Every row gives one point. A path goes straight from each point to the next, and from the last back to the first. The post is the endless flat space through its rows: a point in 2 columns, a line in 3, a plane in 4, and so on, so that a path can go around it. Count how often the path circles the post. Going back the other way cancels.

Post (1 x 2):
[[-2 19]]
Path (22 x 2):
[[ 35   5]
 [ -3 -25]
 [-46  -5]
 [-11  -8]
 [  5   7]
 [ 32  17]
 [ 23  60]
 [  7  53]
 [ 20  32]
 [ 47  -2]
 [ 20   1]
 [ 24  28]
 [ 11  43]
 [-25  40]
 [-45   3]
 [-34   5]
 [-27  51]
 [ -2  44]
 [ 14  24]
 [ 43 -14]
 [ 24  11]
 [ 38  32]]
Times around: 0

Post (7 x 8):
[[-22  -4  32 -34  17   7  29  -1]
 [ 29 -18  14  22  13  -9 -20  -4]
 [ -1   2  37   7  40  30  45 -45]
 [-20  21 -24  47 -14 -17  56   7]
 [ 26 -14  57 -20 -28 -11  -3  -4]
 [ 12   5 -16  -8 -12  10 -11   9]
 [  9  -2   1 -24 -56 -60 -14   0]]
Path (11 x 8):
[[  8  22  20 -31  -6  19  40   3]
 [ 25   1  35 -30 -26   6  21  -2]
 [ 13  18  12  -6   0 -31 -21  16]
 [-28  26   3  23  12 -11  -6 -19]
 [ -6 -28  16  11 -43  -5   1  11]
 [ 13 -35  40  22 -11  -9  -8 -47]
 [ -5  -5  51  14 -19 -24   8 -34]
 [-27  32 -11 -15  -6 -29  16 -13]
 [ 18   7 -24 -43  38  11  15 -47]
 [  7   7 -18   2 -16  22  41   6]
 [ 40  -4  29   6  30  -9  15 -31]]
Times around: 0

Post (13 x 14):
[[  6 -12 -10   6  -8  -5 -22  17  39  12  -1 -11 -18  13]
 [  5   3   6  -8  -4  -3   2  19  10  26  -4   2   2  -1]
 [ 15  11   9  11 -22 -28  14   9   7  -4  -1 -10   1  14]
 [ 27  13   9  29 -11  18 -11   0 -13  -7 -31  -5  -4  10]
 [-15   0  23  18  32   5   1   4  13  -7   7 -17   7  12]
 [-12   9 -17 -11  10  -2  -1  12  16   0  -7  16 -28  11]
 [ 12   8  -6   6   2  11   5  -2  18   6  12   9  -1   8]
 [ 17  10  -8  23   1  -8 -23 -22 -22 -21 -28 -14   3 -29]
 [-14  15 -15 -60 -12  11 -14   7   9 -12   9  52  -2  12]
 [  8   2  -7  30 -16 -27  -8  20   1  21  -2   3  10  12]
 [  5   8  -3   8   4   6   3   1   6  13  -4 -26   7  27]
 [  6  -9 -10  14  -1   2   0  24  -1   2   8 -17  -5   3]
 [  4   9  11   2 -10  14 -16   3  -6  30  15   3 -18  17]]
Path (21 x 14):
[[ -7   6  -5   5  11  20 -30  19   8  24  11   7  19   8]
 [  5   3 -13  14  -8  23  -1  12  16   9  21  11   7 -14]
 [  5 -10   7  -2 -19  40  10  10  11  15   7   2 -15  17]
 [  9 -10  -1  22  -8  12 -20   5  -7  -2   6   3   5  18]
 [-10   4 -22   9  17   3  -4  -3  -3  12 -16  16 -10  17]
 [ -4  -3  -2  13 -10   9   8  15  12   5  -2 -14 -23  29]
 [ -9  19 -16   5  -9  -5   2  21   7  19 -13  -9  -2  14]
 [  2  17  -7  -8  -9   1 -14  19  14   7  14  24  -4   7]
 [  5   6 -10  13   6 -20  -4  23   8   8  -1  29  11   3]
 [ -4  -1  -7  -5  30 -18   0  -9   7   1  -9  -2  18   8]
 [ 30 -12   1  22  -7   9 -10 -16  14  -2 -25 -26   2  -6]
 [ 17  -1  -1  -1   5   0   1  -4  19   7  16 -22 -15  34]
 [ 18   6  -8  10   2  17 -10   8  -4  -6  -8  -4 -11   3]
 [ 12  23  -6   3   9  13   9  19   9  -4  -6   9  12   0]
 [ 27  -6 -28   6  -8  18  -2  28   9  15   7  -2 -19  12]
 [ 18   0  -5  -6  -2  -1   2  -5   7 -21 -11   7 -10  -2]
 [ -9  -8  -7  -1   7   7  -9 -18  12   9  -7   5 -23   9]
 [ -8   2  -2  -5 -12   2   9  27   8 -20 -11   5   8  21]
 [  7  -9  15  11 -16  -4   0   8  13   2   1 -10  -1   9]
 [  6   2   1 -10   4   5   3  10   2   3   5  14 -18  -9]
 [ 12   7   3  13  -4   2 -18   5  -5   5  -1   1 -20  10]]
Times around: 0

Post (17 x 18):
[[ 21  -4   3  34  15  -8   6 -17   3 -20   8  -8  10 -25  43 -27  -9 -21]
 [ 12  -6  10  18  -4  -4   7  14  17 -16  10  15  -2 -12 -16  -8 -13 -13]
 [-13 -10  19  16  24 -40  -8 -17  30   8  36 -14 -12  17 -12   1   3   6]
 [ 15   5 -28   6  30  17   8   2   6 -14  14  -9   3  -8 -18 -39  25  -9]
 [ 12   8 -18  21   6  25  -1  24   6  27  19  27   8 -10  14  11  -7  18]
 [ 31  -5 -12  -1  14   2 -31  32   0  -8   0   9  -8  24  18  -7  11  -6]
 [-11 -14 -19 -34  10 -58   9   8  18   4  39   1 -20 -17 -22 -25  -5  -7]
 [-18  -3 -30   4 -20  13   4  10  10  12 -12   8 -22   0  11  20   7 -14]
 [ -7  14   9 -11  29  -3 -40  -4 -24 -20 -14 -14   9 -20   7  -6   8 -26]
 [  8 -22  10   5  -4  21  -9  28 -13  10  33   7  25  14   4 -18  31 -39]
 [ 22 -36  17   9  22 -31 -38  24  31 -38  13  21  39  12 -31 -14  35  26]
 [ -6 -21  10  21   0   4  -7   8 -16 -24  27 -52  16  16  -3 -10   0  -4]
 [  7 -22   5 -20   8  48  39 -33   4  -1  -8 -27  -3  -4  15   0   2  -8]
 [ 24 -14  -9 -21 -28 -28 -25 -30 -32  -2   4 -47 -15   1   1  -8   5  11]
 [  8  -2 -20 -13  -9 -15 -24  14 -14  32 -26  60   9  27  26   5 -10 -13]
 [ 20 -23 -19 -21   0  -4  -3 -37  26   8   5 -31  -3 -11   4 -27 -16  -3]
 [ -8  16   0  17   5 -12 -19 -10 -15 -26  50 -14   7  15  18  12   0 -23]]
Path (18 x 18):
[[  1  17 -32   2 -25  -7  -9  -5  28 -25  17  21  -8  11  18   2  37 -11]
 [-46 -12 -23  -9   3 -18  -1 -10  16   2  -9  40  13  24   1  -1 -18   4]
 [ 11 -19   7  13  15 -28 -29   7  25 -14  -3  15  24  -6  27 -24   1  19]
 [  5  -2 -23 -38  -6 -17  -6  16  -2  -6  27  10   3 -17 -14 -43   1  -5]
 [ 12  26 -33  10 -37 -11  10  23  26  -2  33  13 -13  11   8  -1 -11 -28]
 [ 14  18 -12  23  24  -6  10 -32  -3 -35  -6 -30  -4 -12  20   5  -9  16]
 [  4  -8 -35 -19  11   6  21  14 -20  26  23   9   0 -13 -33  -6  44 -24]
 [ -6  28 -32  13  23 -29   6  29  -9   6  11   5  -5 -20  -6  -1  40  10]
 [-21  19 -18  -5  22 -32 -31   0   4   0  22  24  10  44 -26   1  18  11]
 [ -1 -28 -34   4 -24 -18   0  29  16 -13  11  50   4  13   6 -19  -5  25]
 [ 16  -7  22  -8  31   0 -19  -1 -10 -15   1  34   1   3   8  12   0   9]
 [ -2   7 -26  -2  28 -54 -17  -5  18   4  28  19   1   1   7  -8   2 -13]
 [ 46 -27   9 -17  -5  -9   7  13  21  -1  29 -23 -14 -10 -15  -8   3 -24]
 [ 21 -23  11 -19  18  31  -8 -11 -20  -6  15 -11  13 -25  17  -6  11 -24]
 [ 22 -11 -11   6 -11   2 -14  -1  -4   7  37  28 -12   4   7 -26 -10  -2]
 [ 38 -30   2 -18  23 -28   2   5 -48 -24  11  -5   0  21  10 -43  -4 -32]
 [ 18 -17  -2 -13  23   0  -7  -4   6  -9  37 -23   5 -24 -36  -2  44  -7]
 [ -6   9  12  -9  29   0  26  20  -1 -10   7   6  14 -14 -36  -7  23  -8]]
Times around: 1

Post (17 x 18):
[[ 15 -15  -6  34  27   4   3   1  13 -26 -11  -2 -24  20  -3   4   2 -28]
 [  9   2  13  -6   3  18  17  10 -18 -10  11   7   6 -26  -8 -18  -8 -32]
 [  6  -5  -3  -6   1  -9   5  32   7 -32 -17  12  21 -15 -22   8  32 -19]
 [-11 -16  27 -30  -4   2  13  11 -21  -1  34 -22 -12  -1  35  -6 -20 -17]
 [  3  -1   5 -31   4  -1   5 -35 -17 -30  -3   2  36   5   3  18  29  28]
 [  1  -3  -7   3   0 -11  -9   9 -25 -55 -11   6 -16  -5 -25 -17  10 -17]
 [ 26 -11  10 -19  10  -8   2  -9  28 -23 -12 -11 -15  21  -2 -12 -27  -5]
 [  5 -26 -22   8  16  16 -26  -5  -1 -23  -6  -7  26 -15  28 -24  -5   1]
 [ 17 -15  32  34  -5   4  25   2  -6   4 -25  -4   9   8  20   0   3 -20]
 [ -1 -22  -1  11  15   7   7 -24   4  21 -18  24 -25   4  27 -24  -2   4]
 [ -8 -16   7  17  34  -6 -12  -3 -27 -26  -8  18  15 -14  32  13  -3  -7]
 [  2  -3  13 -11   5   5   2   2 -27  13  16  -2  -6  11  14 -24 -21 -51]
 [  8 -17  18   3  36  -5  11  -2 -16 -25  -1 -12  43   8  14  -6   9  22]
 [  7 -17  38 -17  16   3  17 -27 -21  -7  -3 -24   0  -3  17 -24   4 -22]
 [ 11   3  21   2   2 -14  27   8  11   8 -12 -33  29 -10 -11   7  -2  -8]
 [ 12 -32   7  18  -7   1 -23  -2  12   6  40  13  18 -12  18 -24   1 -25]
 [ 24 -25  12  -1 -17   6 -32  21 -16  14  23   7 -29  -8   4   2  15 -26]]
Path (18 x 18):
[[ 22 -40   9 -13  -5  34  20 -10  -5 -17  16  18   4  -3  26   5   6 -14]
 [ 19 -18   0   3  11  -8   1  18  -8 -30  32  11  10  14  28   9  -2 -22]
 [  9  -5   8  20  27   5   7  11  -5   3   5  15  10   2  23 -45  -4 -22]
 [ -5  15  12   9  13   8  17  -5   6 -24 -18  15 -14  12  -3  12   2  16]
 [  7 -26   3 -16  10  -1 -15  21   5 -20   4 -34   3   5   1 -29 -16 -13]
 [ 12 -26  16 -30   5  11  -2   3 -23 -28 -33 -25   1 -27   4   3   7  10]
 [ 23  -8   1   3  20   7   1  -1 -27  -1   9  19  -2  36  15   5 -10 -11]
 [ 22  -4   0 -13  16  13  -4   3 -16 -27 -32  -2  10  -3  16   7  15  -6]
 [ 14  -3  46  -4  32  -5   4   4 -20  -3  13 -30   7  -4   9  -3  -1 -26]
 [ -9 -16  -5   6  10  25   2 -15  11 -32 -24  10   0  13  16 -13   9  -5]
 [ 15  -8   5 -13  -6  21 -31  15  13  -3 -15  10   0   7   9   5 -13 -12]
 [  7 -14  26  -3   4   9   5 -37 -18 -34   6 -22  52   6  19  23   8 -29]
 [ 13 -27   7  13   6  23   8  -2 -26 -16  15  -7  -5  12  12 -16   1 -14]
 [ 27 -20 -20  14 -12   6 -22  30  20  10  16   9  30 -43 -14 -18   7 -25]
 [  0   6 -20 -24  34 -13   9   5  15 -15   4 -13  -8  19   8 -20  -4  -4]
 [  2  -3  30 -12  18 -17   9   8  13 -15  -1 -15  -2  10  12  -2  10  -9]
 [-11 -15  -4 -21  18   7 -16  -2  12   9 -12   1  -9   4  13 -15 -15 -31]
 [  3 -11  16  -3  18   0  10 -19  15 -39   6  -4  -2  -2 -22   0   7 -60]]
Times around: 3

Post (17 x 18):
[[-27  10  -8  10  17 -31 -10 -27 -19  -2   9   7  -4  -4   4  15  10 -25]
 [  8  -1  10   5 -12   9  10 -19   0  -7  11  18  -8  15  20 -22 -10  -9]
 [  7   2  -5 -22 -15 -14  -4   1  22  10 -13   5   0   5 -35  -8  17  21]
 [-33  -1   9  18   3   2 -27  -7 -13  -5  -4  17  -4 -20  18  -5  25 -18]
 [ 22  15 -12 -28  20  -4 -17  -9  54  20 -30  15  20  10 -25   7 -14  22]
 [-45   9   7  20  31  -5  -2  -6  -4   7  24 -10 -18  -8  24   7  24   1]
 [ -8   7  10 -12  11 -14 -23  -1  47  -3 -16  -6  -2   9 -38   2 -36  23]
 [  9  -9  -2 -10   1  22   9 -26 -21 -28 -19   9  20  22  -1 -20   4  10]
 [-29   4   1  26  22 -22 -20  -1   0 -13  48   2  10 -18   6  -9  24 -16]
 [ -8   0   6 -14   4  -6   3  15  38  -1 -12  18  18  10 -30  31 -12   5]
 [  7  -4 -20 -13   4  15 -15   9  27  20  -5  -7   9   3 -37  10 -24   6]
 [ 20 -30  -9 -34  -4  11  -4 -28  20 -20 -24   6  -6  29   3  -6  13  -9]
 [  6  14  12 -12 -23  17 -19 -22   5 -12   3   4   8  37   0   4  11   0]
 [-22  21 -11  14   9 -18  -8  14  -2 -12   1 -14   0  -9  16  -1  13 -26]
 [ 15  12   6 -12  14  18  -1 -10   6 -16 -10  16 -14  32 -16 -19  10 -15]
 [-32  -2   1  13  22 -31 -32  17 -20   9  18  10   1   7  12   2   8  -2]
 [  3  10   9 -41   6  14  -7 -16 -11 -21   7  15  -4  -1   7  -2   6  -6]]
Path (21 x 18):
[[  5  25  15   5  35  -9 -27 -23 -11  -5 -21  14   5  13  -9  -4  -7   0]
 [  7  25   9 -42  20  12  14   0  23  24 -24   2  -3  16  -4  16   6  11]
 [-27  40  38  19  10  10 -12 -38  -4   2  37  12   6  12  -4 -45 -17  20]
 [-45  -8   7  19  -9   2   3  22  31 -18   2   7 -21 -10   5  -7  -1  -9]
 [-11   2  12  35 -10  12  11 -22  -1 -12  47  19   1  -6  23 -10   7  15]
 [ -2  22  33   1  13  32   1  18  46 -33   8   4  17  -1  -3  30  11   2]
 [  9 -35  -5  -6  -2 -12 -18 -13 -21  26 -13  20  21   2  10   0  15   0]
 [-12  29  -5 -37  -4   4 -18   3   5  20 -18   7 -30   0  -2  12   3 -60]
 [-22   5   4  -6  -3  11 -10 -11 -17 -18   3  12  -3  21  -4   8  12 -26]
 [-11  30 -11  30 -18   3 -11  15  -1 -10   7  19  34  38  19   7   2  -4]
 [-20  -8  31  13 -10 -20 -17  19  10 -14 -11  21  -3 -13   1 -20   3  29]
 [ -9  10  -9  26  11   6   8  16  10   0 -17 -17 -13 -25  23 -29  19  -8]
 [-21  -3   2  11  -3 -34 -30 -37 -11  19   8  -4  16  -9  -9   7  16  -6]
 [-15 -13  -9 -36  -2  -2 -25 -13  10 -27  -1   3  39  14 -32  11  -7 -18]
 [-19  23   5 -29   7   5  16  13  18  -2   0  30   2  -5 -30   5   5  15]
 [-22   0   6  34  -6   2 -27 -16   2 -11   6  -2 -12   2  -1 -19  -1  15]
 [ -3  17   0   7   7 -23 -15  24 -21  24 -18  27  -6 -26 -25  22   8 -12]
 [ -9  -6   6   0  46   0 -20   2  -9   5 -42 -14   3  11 -18   0  -7  13]
 [ -7 -14  13  -2   6 -28   4   4   4  -6  10   6   4   5 -24  -5   0  -3]
 [ 21  18  -6   8   8  35 -33   8  22  -6 -13 -22  -1  11 -22 -19  -6  -6]
 [ -3  14  16  -1  -4  10 -29   6  32  15 -18  21 -14  18 -12  15  20  -2]]
Times around: 3

Post (17 x 18):
[[ 20  -6  -8   9  32  -1  14  -1  -4  37  13 -27 -24 -21  -8  -1  26   0]
 [ 10  17   1   0 -26  -7  21  18   6   6   1  -4  -8   2  -2  27 -12   1]
 [  6  -6 -30  18   1  -8   5  27   6 -31 -21   6   9   3  14  10 -16  -7]
 [ 18   5 -13   2  10  20  19  19   7   6   0  -4  29  -4 -13  -3  28 -21]
 [-17 -14 -17  10  -3  10  10   0 -11  19  10   8 -16   6  23 -12   6 -10]
 [ -8   1  -4  32 -13   4  19  -6 -32  -4  -1 -17  29  13  20  -4 -17 -10]
 [ 19  29  12  13  16  -3  13  20   0 -11   3  10 -10   8 -18 -14   7  -7]
 [ -4 -17   0 -18 -15 -36  17 -18 -14  22   2 -16   2 -14   0   5  29   4]
 [ 14 -16   7  -4   7 -12  29  -3 -17 -13 -10 -12  14   0   1 -15   4  17]
 [-19   6  21  -3 -24 -15  30  11   7  16 -35 -22 -13  -4 -13  -6  12   7]
 [ -3  -4   8   8 -13  25 -15 -15 -56  32  -4  -4 -13   0 -10 -12  -2  13]
 [-11  15   0   1  -2  -8  21  34  -5  10 -21 -10  -2  26  12 -19 -17 -15]
 [-34  -3 -17   2  14 -13  53  31 -12 -22 -13 -26  -6 -16  -8  -5  -2  -5]
 [ 12 -22 -23  11  -7   4 -12   1  -8   7   8 -13  30  15 -22 -22  25  18]
 [ 22  35 -14  -9  -2   6 -10   8  37 -17   5  10  -4  17 -12 -23  11  -7]
 [-16 -23  -8 -16   8 -10  35  18   4  18   0  -4  -5 -29 -21  -8  -7 -22]
 [ 29  28 -23   9  -5  11  16  11  22 -16   2  15 -16  15 -39  16   9 -28]]
Path (24 x 18):
[[  9  15  28 -33   2 -13  30  48  18  39  -5 -18 -31 -12 -58  14 -31 -14]
 [-30 -16 -34  19 -17 -29  18   0  -9   7  -2 -20   7  30  11  -9  29 -26]
 [ 13 -27  -6  19   0 -31  22  26 -13  -9 -30  21   5  24  18  -5 -32 -36]
 [ 11 -17 -14  13 -17 -22   2  15  19   1  10 -21  28  17  -4   8 -14   7]
 [ -1   6  -5 -17  -3   5  11  28 -26 -25  -1   5  26  32 -23 -11  36  14]
 [ -6   4  16 -12   5  -8  -3   1  18  17 -10  -3 -52 -43  -4 -12 -11  -7]
 [  5   7  -7  11 -11  -1  13  -4 -21  33   8 -19 -33  10   5   6  31  14]
 [-26   0 -21  24  -7 -26  11  22 -11 -31  17   6  22 -32   4   3 -42   8]
 [ -3 -20   5   2  -1 -20  34  -6 -33  23   4 -16  23 -17 -16  -1  24  38]
 [ 12  14   4  11 -31 -26  39  20  25  43  24 -10  -9   1 -34   7   4  10]
 [-18  10  -9  18  21  -1  -1  31  37  -3 -32   3 -18 -10 -15 -32  -7 -16]
 [-10   5 -19  -2   0 -15  17  11  14  11  14 -20 -15 -10 -25  13   3  -3]
 [ 24  28   1 -12   4  45   4  -4 -40  45  40 -13  21  34 -15 -24  23 -26]
 [-39 -11   0 -20  -5   0   1   8  -9  24  -1 -17  -4  -3 -26 -24   1 -12]
 [  4  24  -4  26  48 -13   9  26 -17  22  27 -32 -11 -13 -17 -20   0  29]
 [-54 -14  12 -28 -27 -10  25  17 -44  51 -25 -25  13   3  33  -3 -60   0]
 [-11   5  -2  20 -12  24  32 -10 -13 -14  14   5 -15   3  52  19 -13  -4]
 [ 14  19  -9  14 -35  -8 -10  -3 -26 -20  10 -23  40   3  25  12   2   2]
 [ 18 -12 -14  37 -23  -7   4  23   8 -13 -10  16  13  10   8   2  13 -20]
 [ 43   0 -19   9  -6   9 -53  13 -12 -15   8  18  13  12 -14  20  14  -1]
 [ -7   9 -16  27   3  22   9   8 -11 -15  20  -3  25  -7 -19   4  20  -1]
 [-20  15   0  -6  -1 -21  31   6 -13  24 -17 -29 -17 -19   5   4 -44   4]
 [  9  17 -29   7  12  40  -1  17   7   5 -21  31 -25  19  -7 -21  40 -22]
 [-12 -28 -43  31 -22  12   0  -2 -19  30 -25 -11  16  26   6  14   1 -10]]
Times around: 1

Post (17 x 18):
[[-25  15 -20   2   8 -12  -6  30   5  -4  19   7   4 -12  16   1 -17   4]
 [  1 -13  11   2  15 -10   0  -3   0   8 -20  -6  18   0  -7 -19  11  -8]
 [  0  -9   4  -8   9 -28   1 -22  -2  29 -14   3  10  -3  -4  11  -8   8]
 [-12  14 -23  12 -15   2   8  15   8  -6  17 -12   4   1  20  -2 -14  -7]
 [ -4  19 -12   7   7   3   2  14   2 -16  12  10  -4  -3  20  11 -11  22]
 [  7  -2   9 -18  18 -20  10 -15  -5   2   8  -2   2  -6 -22 -18 -17  -2]
 [ 17  -5  -8 -17   8 -15  -8 -14  13  21 -13   4 -11 -14  -4 -21   4  -6]
 [  5   5  13   3   9  -6 -23 -15   1  36   1  -1  -3   1  -9 -11  -6   9]
 [-18   4 -32  34 -17  -5 -11   6   5 -15   7  22   4  -5   4   1 -15   7]
 [ -4  14   8  19  -8 -15   4  10 -22   4 -16  10 -22   8  14   0 -15  -4]
 [-42  15   2  10 -14   5  12  13  -2   4  14  11 -27  -3  14  -4  -4   9]
 [ 11  25   4   2   1  -8   4 -17  -9  24  -8  -4  10 -24 -19   8  -4  -8]
 [-16  13   9  10 -17 -18  12   1  -9  15   5  34   1   6  21  -9  -2  -6]
 [-19   4  -8  22   2 -13 -14   1  12 -17  18   8  -8  -6  27   8   3 -14]
 [ -2  -2  12 -21   8   7 -13 -14   2  23 -22  14   4  -1  -9  -3  -7 -21]
 [ 13 -11  -3 -20   6  -5   1  -5 -26  29   4   3   1  -2 -22   1  10 -15]
 [-18  13  -4  -8   0  11   2  -1 -26   0   7  -1 -16 -19  23 -15 -14   6]]
Path (27 x 18):
[[  2   3 -26  -1   1   9  -4  -9 -26  19  25  11 -10   3   3  10   1  -1]
 [ 28   5 -15  25  -6 -14  20 -13  -1   6 -15  11 -10   9  -9  34  -6  22]
 [-14 -11  -4  26   6  12 -28   4  15  33 -10   0  -8   8 -11 -13   8   6]
 [-11 -40   7   7   6 -17 -16 -13   7   5  -7  24  -2  -4   0  -5   9   6]
 [-29   9  23 -34   0 -14  33  19  -6  12  12  -1   0  -5 -20  -5  -5   1]
 [-15  15 -16  16 -17 -14 -10  -4   1  -5  -5  14   4  -6 -13  17 -24  -7]
 [-11  29 -17  -1  -7  -7 -18   2 -24  37  13  14  -1  -4   0  26 -34  13]
 [-10   0   5  14 -36 -12  13  -4  -3   4 -30  22  38  11 -10 -12   4 -36]
 [  0  -5  21  -9  -2 -30 -20  -8 -10  27   4  15  10   7 -25 -20 -16 -35]
 [-27  28  -4   7   1  -5 -18 -14  -1  19  18  -8   0 -24   2  -4 -29  14]
 [ 28   0 -19  36  14 -10  -1  -4  38 -18  13 -15 -11  31   8 -20  -7  18]
 [  1  -2  -6  13  21   3 -22  -4   6   4  15 -12 -17  -9  17 -27  -9   4]
 [  4   4 -16  15   6   0  -2  -5  16  22 -11  -9 -19  -8   1 -17 -15  10]
 [-15   1   9  22 -14   8 -15  -5   4  15 -20   6 -20   4  36   0   6  -2]
 [-12 -23 -28 -20 -18 -23 -14  37 -12  29  22  29  -2   2  -4   0   7   9]
 [  3  -4   5  14   4 -24   4 -15  11 -14 -57 -10  26   7  20 -12  -2 -16]
 [-13  46  14   2 -13 -10  17 -14 -24  23   6  -7  10 -17   9   1 -21  -5]
 [-17 -26 -11 -28  15 -12   3  -5 -12 -14  19   3 -16 -18  11  -4  16  -8]
 [-15  -6  34 -20  27  -2 -16 -13 -10   8 -21  24 -16 -12 -10  -5 -18   1]
 [  7  11 -12  60  -8 -36  -5   4  21  15   7   4   1  -2  -4  -9   1  24]
 [ -4  12 -11   8 -19  10  11  -4  -9  16  24   7  15  10  11 -27   1  -8]
 [-20  28  -3  22 -12  11 -49  -1   9  25 -10   8 -28 -11   4   9 -11 -24]
 [-42   9 -33  -4  19  -3   7  14   5  -5  -9  -6 -18 -21   8  11 -31  10]
 [-28  -7   3 -14  31  26   6  -1 -18 -17  -1   6 -10 -40  17 -13  -3  22]
 [-20  32  17  -7   5  17  -9   5  10  11  28  23 -12 -37  -8   0 -13  16]
 [  4   4 -15  18 -35  -7  22  -3 -36  11 -26  -2  31  -3  -5 -14 -12 -14]
 [  0  -1 -14 -38  41  12  -2  13 -28 -28 -34  -4  -3 -21   1 -11 -15  -5]]
Times around: 2
